Rows are points. The points of each table are mixes of a few directions, plus a little noise. How many directions does each table use, and how many do they share? Where both have some left over, give the other angles between the two spaces (their principal angles), to ten degrees, smallest first.

First, 4 rows:
0.11,0.51,-0.73
-0.19,-0.75,0.58
0.07,0.20,0.15
0.01,0.04,-0.02
Second (5 x 3):
0.42,0.15,0.09
-0.64,-0.22,-0.14
0.44,0.16,0.10
-0.86,-0.30,-0.20
0.64,0.23,0.15
Directions: first 2, second 1, shared 0; angles 50

First, 7 rows:
0.00,0.00,0.00,0.00
-1.22,-0.14,0.51,-0.15
0.01,0.00,0.00,0.00
-0.80,-0.09,0.35,-0.11
0.55,0.07,-0.23,0.08
0.73,0.08,-0.30,0.09
0.74,0.09,-0.31,0.09
Second (6 x 4):
0.28,-0.52,-0.68,-0.34
-0.92,0.19,0.49,0.03
-0.16,0.27,0.34,0.18
0.63,-0.41,0.34,0.12
0.28,0.40,0.04,0.22
-0.11,0.09,-0.53,-0.19
Directions: first 1, second 3, shared 1

First (9 x 6):
0.08,-0.04,0.05,-0.05,0.05,0.12
0.65,-0.30,0.38,-0.45,0.43,0.95
0.06,-0.02,0.04,-0.03,0.04,0.08
-0.31,0.15,-0.19,0.22,-0.22,-0.47
-0.06,0.03,-0.03,0.04,-0.04,-0.09
0.70,-0.33,0.40,-0.49,0.46,1.01
-0.10,0.05,-0.06,0.07,-0.07,-0.15
-0.15,0.07,-0.09,0.11,-0.10,-0.23
-0.85,0.40,-0.50,0.59,-0.55,-1.23
Second, 9 rows:
-0.16,0.08,-0.09,0.11,-0.10,-0.23
0.35,-0.16,0.20,-0.24,0.23,0.51
-0.28,0.13,-0.16,0.20,-0.18,-0.40
-0.66,0.31,-0.38,0.46,-0.44,-0.96
0.73,-0.34,0.42,-0.51,0.49,1.06
0.16,-0.07,0.09,-0.11,0.10,0.23
0.15,-0.07,0.09,-0.10,0.10,0.22
-0.64,0.30,-0.37,0.45,-0.43,-0.93
0.35,-0.17,0.20,-0.25,0.23,0.51
Directions: first 1, second 1, shared 1

First (8 x 8):
-0.24,-0.09,-0.39,-0.17,0.25,-0.48,0.02,0.12
-0.25,0.77,0.31,-0.19,0.31,0.34,-0.39,-0.40
0.44,-0.50,0.05,0.36,-0.54,-0.12,0.29,0.12
-0.07,-0.24,0.56,-0.74,1.19,0.96,0.05,0.26
0.24,0.14,0.02,0.37,-0.54,-0.60,0.02,-0.34
-0.32,0.52,-0.39,0.30,-0.52,-0.06,-0.30,-0.11
0.56,-0.69,0.30,0.15,-0.19,-0.04,0.40,0.12
-0.37,0.07,-0.44,-0.07,0.06,0.00,-0.13,0.22
Second:
0.01,0.00,0.02,-0.03,0.03,-0.01,0.01,0.07
0.30,0.08,0.37,-0.68,0.63,-0.19,0.15,1.35
0.00,0.00,0.01,-0.01,0.01,0.00,0.00,0.02
-0.29,-0.07,-0.36,0.65,-0.61,0.18,-0.14,-1.30
-0.16,-0.04,-0.19,0.36,-0.33,0.10,-0.08,-0.71
0.25,0.06,0.31,-0.56,0.53,-0.16,0.12,1.12
-0.08,-0.02,-0.09,0.17,-0.16,0.05,-0.04,-0.34
-0.23,-0.06,-0.28,0.51,-0.48,0.15,-0.11,-1.03
-0.04,-0.01,-0.05,0.09,-0.08,0.03,-0.02,-0.17
0.22,0.05,0.27,-0.49,0.46,-0.14,0.11,0.98
Directions: first 4, second 1, shared 0; angles 50

First (7 x 9):
-0.22,0.42,-0.28,0.72,-0.04,0.50,0.07,-0.15,0.65
0.05,-0.47,0.20,-0.59,-0.08,-0.23,0.67,0.10,-0.63
0.26,-0.19,-0.02,-0.17,-0.46,-0.56,-0.71,0.29,0.14
-0.08,-0.14,-0.64,-0.12,0.37,0.11,-0.33,-0.17,0.59
0.20,-0.08,-0.15,-0.25,0.82,0.83,0.60,0.10,-0.20
-0.25,0.08,0.39,-0.04,-0.37,-0.86,-0.48,-0.26,-0.31
0.01,0.40,0.46,0.46,-0.23,0.21,0.15,0.08,-0.22
Second, 7 rows:
-0.42,0.27,-0.05,-0.06,-0.21,-0.40,-0.29,-0.45,-0.04
0.38,0.31,0.12,0.02,-0.29,0.20,-0.12,0.51,0.22
0.34,0.27,0.05,0.04,0.42,0.23,-0.15,0.37,0.61
-0.08,-0.16,-0.49,-0.22,-0.24,0.02,0.28,0.02,0.43
-0.04,0.29,0.05,0.11,-0.34,0.01,0.07,0.08,0.19
-0.40,-1.12,0.22,0.49,0.75,0.19,1.09,-0.64,-1.03
0.25,0.15,0.09,-0.38,-0.10,-0.26,-0.89,0.12,-0.38
Directions: first 5, second 5, shared 3; angles 40, 40
